Each wall is flat, endless, passes through zero and stands at right angles to its row. A trip goes straight from one point to another. Which walls does it cross, in order?

Walls:
(1): -1.4,2.6
(2): -6.2,0.1
(3): -3.1,5.3
(4): -2.6,0.0
Trips:
-0.9,-1.5 to -2.1,-2.6 => none
-3.0,0.2 to -2.8,-4.7 => 1, 3

Walls:
(1): -2.2,3.3,4.7,1.0,-1.6,-2.5
(2): -0.3,1.3,3.9,1.5,2.6,1.3
(3): 3.5,2.2,-2.7,4.7,4.4,2.6
(4): -5.6,-5.2,9.0,-2.5,1.6,1.8
Trips:
0.4,3.9,1.9,-4.4,0.6,2.6 to 3.2,4.5,0.9,-1.3,-2.2,6.4 => 3, 4, 1
-0.2,-1.4,-3.2,-2.4,2.9,1.6 to -3.7,-3.2,1.9,9.2,-0.1,-4.4 => 4, 2, 1
3.5,5.8,-4.8,-1.2,3.4,-1.7 to 0.4,-6.6,-1.1,-0.2,-0.6,-2.0 => 3, 4
-0.5,6.7,-0.9,4.6,5.4,0.7 to -1.2,0.6,3.4,-1.8,-3.3,-1.0 => 4, 3
3.2,1.8,2.8,-1.0,-2.2,-0.4 to 6.1,-4.1,2.5,0.7,7.5,-5.2 => 3, 4, 1
-1.0,-1.0,4.0,0.6,7.8,-2.3 to -5.4,-0.2,2.1,4.1,-2.8,4.7 => 3
1.6,-2.0,-5.7,3.2,0.5,-1.6 to -3.4,0.0,2.6,0.3,-7.2,-4.5 => 3, 1, 4

Walls:
(1): 0.7,4.3,-0.8,1.0,1.7,-0.6,7.5,4.3,2.1,-1.3,-0.6,-2.4
(2): 2.8,-0.2,2.9,-2.6,4.0,6.9,-3.4,-0.3,-2.4,2.4,-1.8,1.4
(3): -0.2,-4.4,1.4,-1.4,-3.1,-0.9,1.2,6.8,-6.8,-4.6,-1.3,-2.0
(4): 2.5,-8.1,1.7,4.4,-1.6,1.3,-4.8,-0.9,2.0,-1.6,6.1,1.2
Trips:
-5.2,5.4,-2.0,3.1,0.4,-1.9,-5.2,2.3,2.1,-2.8,3.1,5.7 to 4.3,2.5,1.5,-5.7,2.4,7.4,-4.5,5.2,-1.0,5.6,1.0,-4.0 => 2, 4, 3
-2.9,-0.1,7.0,1.5,4.5,7.5,3.8,-0.5,-0.4,3.1,-1.7,-2.7 to -0.2,-1.1,5.6,-3.0,-2.1,-1.9,1.4,-1.1,-1.1,-3.8,-1.1,0.2 => 3, 1, 2
-0.8,3.9,-0.3,2.4,-0.9,4.0,-7.9,-0.9,4.6,-0.4,0.2,0.8 to 1.3,-2.2,0.5,3.6,-3.7,-6.0,0.4,0.1,3.1,-3.7,6.4,0.3 => 2, 3, 1
-2.2,-1.6,-1.5,0.0,-5.1,5.7,6.6,-2.6,4.4,-2.6,5.2,-0.4 to -1.7,-2.8,2.8,2.9,2.5,-2.0,0.5,4.4,2.9,-0.9,0.6,2.7 => 3
-2.8,-5.0,6.2,-6.6,1.3,2.2,5.5,-3.0,-6.7,-5.7,1.1,2.8 to -1.9,2.2,6.1,-7.2,1.6,-5.7,-5.3,3.3,-3.8,-1.0,6.9,4.5 => 4
1.1,4.6,0.0,0.2,-0.1,1.3,-3.5,1.0,-3.9,10.2,3.1,-3.2 to -1.4,7.3,3.8,4.8,0.6,0.4,-5.1,2.9,4.2,8.8,0.6,-2.4 => 1
1.5,-4.1,-0.1,3.3,-3.9,4.1,0.4,-0.8,-6.2,4.7,4.3,-4.9 to 0.6,-4.2,2.1,-0.6,-3.1,-0.4,-9.0,-0.8,-6.7,3.2,-1.8,6.4 => none
-2.0,0.2,0.2,-1.2,-6.7,1.9,0.0,0.8,-4.1,1.1,-1.6,-4.2 to 0.8,-4.9,1.6,-1.9,2.5,-2.2,6.0,5.3,-5.0,2.5,3.4,0.2 => 1, 4

Walls:
(1): 1.3,-3.0,-0.5,-0.6,-4.9,-4.5,-7.9,-1.1,-2.8,-4.3,7.9,1.9,2.3,2.8,3.3,-2.1,0.6,3.5,-0.7,-1.8,0.7,2.7,-1.9,0.0
(2): -2.7,2.4,-2.2,2.6,1.5,1.9,1.8,-0.5,9.5,-0.2,4.2,-3.8,-1.9,-1.4,-2.9,6.4,8.0,-0.9,1.0,-5.5,2.9,2.1,2.6,-2.0
(3): 4.1,1.8,2.0,5.2,4.4,-1.3,0.4,-3.3,1.7,7.8,1.6,-5.0,2.2,-0.9,-2.4,-3.4,-0.1,-2.1,5.3,-0.3,-3.0,-1.0,-1.3,3.5
(4): -8.6,2.7,0.5,-2.5,-3.8,-1.5,-2.4,6.3,-0.6,-8.9,-2.3,0.3,-1.1,4.4,0.2,-0.9,8.3,-8.9,-4.9,0.0,0.7,1.9,0.8,2.1
(5): -2.0,1.7,-1.7,8.2,3.2,-0.9,1.8,-3.0,-1.1,1.5,-0.5,-0.8,-5.3,-0.3,7.4,-0.8,-4.9,-2.9,-6.6,-3.9,2.6,-0.7,-2.9,3.1
(6): 1.6,2.9,-0.5,8.7,1.0,3.8,-4.1,0.9,0.3,-5.3,-0.4,1.9,2.1,-0.8,2.9,2.3,1.2,2.3,-4.6,-3.3,5.2,2.2,-2.1,-0.7
(7): 3.9,0.4,0.5,-2.5,-1.3,2.7,-9.1,1.6,3.6,1.8,-2.1,1.6,-0.2,-3.2,-0.9,-0.8,-1.8,-1.4,2.4,1.4,-4.6,2.5,-1.8,-1.4
(8): 1.6,7.7,-2.0,6.8,6.4,-3.4,-2.8,1.8,-4.4,-0.8,1.7,-3.9,0.3,0.2,4.2,-1.2,-7.5,5.5,0.0,-2.5,0.4,-3.3,2.0,-4.8
Trips:
1.8,0.8,5.8,2.1,6.8,-0.3,2.4,2.0,-1.3,-1.6,-5.0,0.3,-3.0,3.4,-2.7,0.9,0.8,-2.9,-7.1,-2.5,-0.5,3.4,-2.3,4.5 to 6.4,3.0,3.3,7.9,2.4,3.5,2.5,2.2,-9.1,-2.4,2.1,2.9,-3.6,-3.4,-6.0,-3.5,-3.1,-2.1,-0.9,-2.0,-3.9,3.0,-5.3,-4.1 => 8, 4, 7
-1.1,1.4,6.1,4.3,-6.2,-5.2,-2.7,-0.4,-6.0,-0.2,-8.2,1.9,2.6,-2.1,6.8,-1.2,2.5,3.2,2.0,2.1,-2.1,5.9,-1.4,2.7 to -0.5,7.6,3.0,0.4,-1.5,0.6,-3.3,-1.1,0.4,2.3,-5.6,8.3,-2.1,-0.4,-6.0,0.7,-0.3,-6.6,3.9,-4.0,-1.1,-7.2,-7.3,0.3 => 8, 3, 1, 6
3.2,0.3,6.7,-0.9,2.5,2.2,5.1,-2.2,0.6,-0.5,0.3,-1.0,1.8,0.6,1.2,-1.6,-1.0,3.6,8.5,2.0,-0.7,1.9,-9.3,7.1 to -0.4,-1.9,1.4,-0.9,-2.3,-6.9,5.0,-2.0,0.9,-8.8,6.7,1.6,-7.4,-0.4,4.4,-1.6,-4.6,5.7,-1.7,1.4,2.6,-1.2,3.9,-1.8 => 7, 1, 5, 8, 3
-3.4,-2.2,0.4,1.4,-3.5,0.3,5.6,5.4,-6.6,1.5,0.5,0.4,-4.3,4.1,-2.5,5.4,-2.4,-1.1,5.3,4.6,4.9,5.5,-0.6,1.1 to -1.6,3.0,4.0,-3.0,3.4,-2.2,3.6,3.4,-3.6,2.4,1.0,-2.0,4.0,-8.8,1.7,0.0,-1.2,3.6,0.8,-2.3,-4.6,-4.4,0.6,1.1 => 4, 8, 3

Walls:
(1): -3.3,-3.6,1.3,-0.4,3.4,0.2,-2.9,1.0,0.7,-0.3,1.8,-4.8,-5.9,1.0,-1.2,-5.9,4.7,2.4,5.2,-7.0,2.1,0.2,-1.1,-9.9,4.2,1.5,4.9,0.0,1.4,0.8,-0.3,-1.9,-2.7,3.2,2.7,-5.1,-2.0,0.6,-2.1,6.7,-0.9,0.6,0.3,-3.1,1.0,-1.7,-3.3,2.8
(2): -7.2,-1.9,1.5,2.9,3.8,-2.3,7.8,-0.5,0.9,-3.8,1.0,-1.5,2.0,-4.4,1.8,-3.4,1.4,-5.9,6.7,-6.9,2.4,0.0,2.6,0.2,4.5,-0.4,0.9,-2.7,-0.9,3.2,0.1,7.8,-3.2,1.7,1.5,1.6,2.0,-2.1,0.7,7.7,-4.8,0.0,-1.6,0.7,-13.7,-3.4,1.1,-1.1
(3): -2.8,0.7,4.2,-0.3,-5.8,6.3,-0.4,7.9,0.9,-3.5,1.0,-0.9,-2.2,-2.5,-0.5,4.6,-5.1,-3.2,2.4,0.2,2.1,7.4,4.4,2.6,3.8,2.6,-4.6,-4.2,-2.2,-3.0,1.8,2.1,-1.0,3.3,-0.2,3.6,1.0,-3.5,-3.7,2.5,-1.6,-3.2,7.9,-7.2,3.6,7.3,5.0,-6.8
(4): 0.8,4.4,6.0,6.6,4.2,3.8,1.0,2.5,-2.8,0.6,3.5,-3.8,-6.7,1.7,-2.0,-3.2,3.0,-3.4,4.3,2.4,1.0,-1.5,-1.6,-2.7,-0.8,1.8,-5.1,5.3,-2.9,-3.5,0.9,-3.8,-4.8,3.2,7.7,3.1,-0.2,3.8,-1.2,-1.1,-3.2,10.8,-1.2,4.5,-1.8,-3.9,4.1,2.9
(5): -1.1,1.8,4.4,2.9,0.4,1.9,-1.5,-1.0,-1.5,1.5,4.2,3.4,-2.1,0.6,-4.6,2.3,8.0,-5.1,0.7,2.7,1.7,0.7,0.3,5.6,-0.5,8.3,-0.8,-2.1,2.5,-0.4,-1.5,1.9,-9.5,-1.6,1.9,1.2,-3.0,-4.5,4.1,2.8,-3.3,-0.1,-2.7,8.1,-0.2,-3.9,-5.1,-2.2
(6): -4.7,0.9,-0.7,-0.5,-1.3,-6.5,-2.9,2.0,-7.0,4.6,1.2,-4.5,-0.6,-4.9,-2.6,5.5,2.8,4.0,-2.8,5.1,-5.8,2.6,-0.5,5.5,-1.4,5.3,2.8,5.6,-0.2,4.1,-4.2,1.1,-0.2,-2.1,-0.8,-1.6,3.8,1.2,2.1,2.1,-3.9,-1.7,3.9,0.9,2.3,-5.8,-8.2,0.1
(7): -1.0,-3.0,-2.2,5.0,4.6,-2.9,-0.7,-1.9,1.0,-1.5,-2.5,1.3,-1.0,-5.0,2.7,-6.4,-3.1,-3.0,1.0,-2.6,-3.5,1.8,-11.5,2.9,12.5,5.1,0.6,8.1,-7.1,4.1,-3.0,1.5,5.0,3.8,0.1,1.4,5.6,-2.8,2.2,6.8,-2.2,2.3,1.5,-4.7,0.0,-0.6,-6.4,-4.4
Trips:
-1.1,6.4,-2.8,-3.9,5.3,-1.1,0.3,5.3,-2.3,3.2,4.3,-0.8,2.2,-1.6,0.8,0.6,-3.7,-2.3,2.1,-3.8,5.3,-3.2,-1.4,4.8,1.0,-4.6,-3.8,-3.5,3.0,2.2,3.9,5.7,-2.4,-2.1,0.4,-3.3,-3.1,-4.0,-2.0,-11.9,0.5,-2.3,2.2,6.7,5.1,-1.0,-1.5,-4.5 to 0.1,-2.5,4.4,-3.0,0.5,5.4,0.5,2.0,7.8,-0.3,1.2,-0.2,-2.7,-0.2,1.1,7.5,-2.9,-2.8,1.7,2.4,0.8,-0.6,1.4,-4.9,0.8,-0.1,2.2,0.5,-4.1,-1.4,-0.5,-3.4,1.3,5.1,0.4,-3.4,1.6,-3.0,-0.7,-0.4,5.8,-1.5,-1.1,9.2,1.4,-4.8,2.0,-4.9 => 4, 1
-4.4,3.8,-7.5,-4.1,-9.1,-7.0,2.8,-2.3,7.6,0.1,5.1,-4.7,8.1,0.7,2.9,1.6,0.8,1.2,2.3,1.4,-0.8,1.3,-1.2,-1.8,-1.2,-3.5,1.8,2.0,-0.7,0.1,6.1,-5.9,-0.8,0.8,-2.8,-6.5,0.5,-5.5,0.8,-2.5,3.5,-7.0,-4.4,-1.1,1.1,2.2,9.4,-2.6 to -4.6,3.2,2.4,-10.3,1.9,-4.4,2.9,4.9,-1.9,6.1,1.5,5.3,-1.7,-4.7,1.0,-3.2,-7.8,4.4,-0.9,3.7,4.6,4.9,4.7,-7.8,-0.3,2.8,2.3,-0.4,2.1,-1.2,2.4,-1.5,-2.5,3.2,-2.6,0.9,0.8,5.9,-2.8,-3.0,-0.2,-1.9,-4.5,-1.5,-2.9,3.0,-3.1,1.7 => 1, 6
-1.6,0.5,-1.4,-0.1,6.7,-1.9,0.6,1.6,-7.5,-3.1,-4.1,-4.6,5.0,-1.6,-3.8,0.0,1.1,-2.5,-3.3,-2.5,-1.0,-5.9,1.4,0.1,3.0,6.5,0.6,3.0,3.8,4.7,3.2,-1.9,0.4,1.4,-0.1,-0.6,0.7,-2.5,-2.2,0.9,7.7,1.1,-1.9,-2.1,1.2,-8.6,-4.1,4.5 to -2.5,1.2,4.2,0.4,0.3,-1.1,-1.3,-0.9,1.0,-7.0,0.9,0.2,0.3,8.7,1.1,-0.2,4.8,-3.2,-2.2,2.0,-4.6,4.9,-4.7,0.6,-4.4,5.7,-1.8,-4.8,2.1,-2.1,-0.5,8.9,-2.7,1.6,-3.1,2.1,1.0,3.0,-0.1,-1.6,0.6,3.2,0.7,2.3,-8.7,6.4,-5.1,7.1 => 7, 1, 6
-4.4,-1.2,0.4,-2.4,1.0,-1.2,-2.3,-0.7,-3.3,3.5,-2.9,-6.4,-5.5,-2.5,3.7,3.3,3.1,-4.6,-4.1,4.0,-0.5,-1.0,-8.2,1.7,-4.9,6.7,8.2,2.3,0.6,4.5,-7.4,-2.7,-3.1,-3.0,-5.8,-3.1,0.5,3.3,0.4,-2.3,1.0,-3.3,-4.7,-6.5,-2.8,-0.8,5.1,-1.9 to -3.2,-1.3,-4.7,-1.1,-4.6,-4.0,4.7,-0.5,-2.0,0.0,4.3,2.0,-2.8,-1.9,-0.4,-4.8,1.4,-2.5,-0.9,-0.5,-1.5,-2.1,-0.2,0.2,3.5,0.0,10.8,-0.4,3.4,1.9,-1.1,-4.0,-0.9,-0.1,-3.4,-0.5,-3.2,3.3,5.4,3.6,-2.5,2.0,-6.0,-1.7,0.7,-1.1,-0.4,-0.8 => 2
8.1,6.0,-0.2,3.5,1.0,1.1,2.0,-3.3,-4.3,3.0,-2.2,5.1,3.9,0.1,1.8,-3.1,-0.2,4.8,-2.9,7.3,-2.2,2.8,9.9,3.0,-7.0,3.7,-0.5,-1.8,2.9,-2.2,6.6,-4.2,-3.6,3.7,-3.4,4.8,-3.5,3.3,5.5,-5.5,-2.1,-3.6,-0.5,1.3,-0.6,1.2,1.8,3.4 to -3.1,-6.8,0.2,0.3,-0.6,-0.9,1.2,0.4,-2.2,-1.8,0.8,1.1,1.1,-2.0,-4.7,-0.3,4.9,0.4,0.8,-0.8,0.1,0.5,4.4,-2.3,2.4,-2.1,-2.2,-2.2,1.2,-1.3,1.4,2.3,-2.6,4.5,-1.8,-2.7,-5.3,4.8,-0.6,-2.8,-3.1,1.1,-6.0,0.3,0.5,-0.5,0.9,-4.6 => 2, 1, 3
1.7,2.3,-3.5,0.4,-4.4,-2.2,-3.8,-1.7,-1.4,2.1,0.3,0.1,0.4,1.7,2.3,3.5,3.7,-2.7,1.5,4.7,-2.5,-0.7,2.9,3.3,-7.6,-2.0,-2.5,-4.1,2.5,0.4,-1.2,-6.1,2.0,1.5,1.3,4.8,-0.8,-5.1,4.4,-4.2,-3.5,-3.9,-1.7,-0.9,3.5,2.3,-2.9,4.9 to -0.5,3.5,-4.6,0.7,-4.6,4.1,-1.7,-3.8,2.5,-2.8,-7.3,-6.1,-3.8,-4.1,-3.0,6.6,0.5,0.1,-1.9,1.2,-3.8,-3.6,0.0,1.0,0.4,1.1,4.2,-1.4,6.0,-5.6,2.1,-0.5,0.9,5.1,5.0,-2.9,-5.1,-1.5,-2.3,6.0,0.3,-1.1,3.4,0.5,2.6,5.3,0.7,-3.3 => 3, 1, 5
1.6,4.0,-3.2,-2.7,-3.7,-1.4,2.2,-0.4,0.8,-6.7,0.5,-0.7,1.3,-1.8,-5.6,1.7,1.3,-1.8,-4.9,3.9,-5.0,-3.6,-3.8,2.8,1.4,3.1,5.4,2.4,-1.9,-2.0,-3.8,3.8,-8.1,3.2,5.3,-4.3,-0.8,-6.5,-2.3,1.9,-1.5,-3.8,1.1,3.4,7.6,10.0,-0.1,6.7 to -4.0,6.2,-3.7,0.9,-0.2,0.6,-1.1,-3.5,2.7,1.4,-0.4,0.0,6.2,-3.1,1.6,-3.6,3.8,2.7,-0.6,-0.8,-5.3,4.9,0.0,0.1,-2.4,0.1,2.5,0.5,-1.1,3.3,2.9,0.2,-6.6,-1.0,-1.1,0.0,4.4,0.8,1.7,3.1,-0.6,1.0,-4.2,-0.3,0.4,0.1,-2.8,-7.8 => 3, 2
-12.4,-1.7,0.4,6.1,-1.4,6.2,2.2,-3.8,7.2,-1.7,2.0,2.2,6.9,0.6,-3.9,0.9,2.5,-1.3,-0.1,-3.4,-7.1,-0.7,-4.5,3.8,-0.1,1.3,0.4,-0.3,-0.6,-1.8,-2.7,-1.9,2.2,-1.9,-3.1,-0.7,-2.9,-3.4,-1.9,-7.0,4.8,0.4,-1.1,2.9,2.4,0.6,-1.1,4.5 to 6.7,-1.9,4.1,0.8,-3.0,-2.6,-5.0,0.8,1.5,-7.4,-3.7,5.0,-3.7,0.1,-0.7,1.6,-4.1,8.0,1.3,0.6,3.0,-1.2,0.3,1.0,-7.3,-0.5,0.0,0.3,-6.5,-3.7,-2.0,-5.1,4.3,1.7,-5.8,6.4,-2.4,-0.5,7.7,-4.2,-2.5,-1.5,-0.9,1.7,-0.4,-1.0,-4.1,3.3 => 7, 5
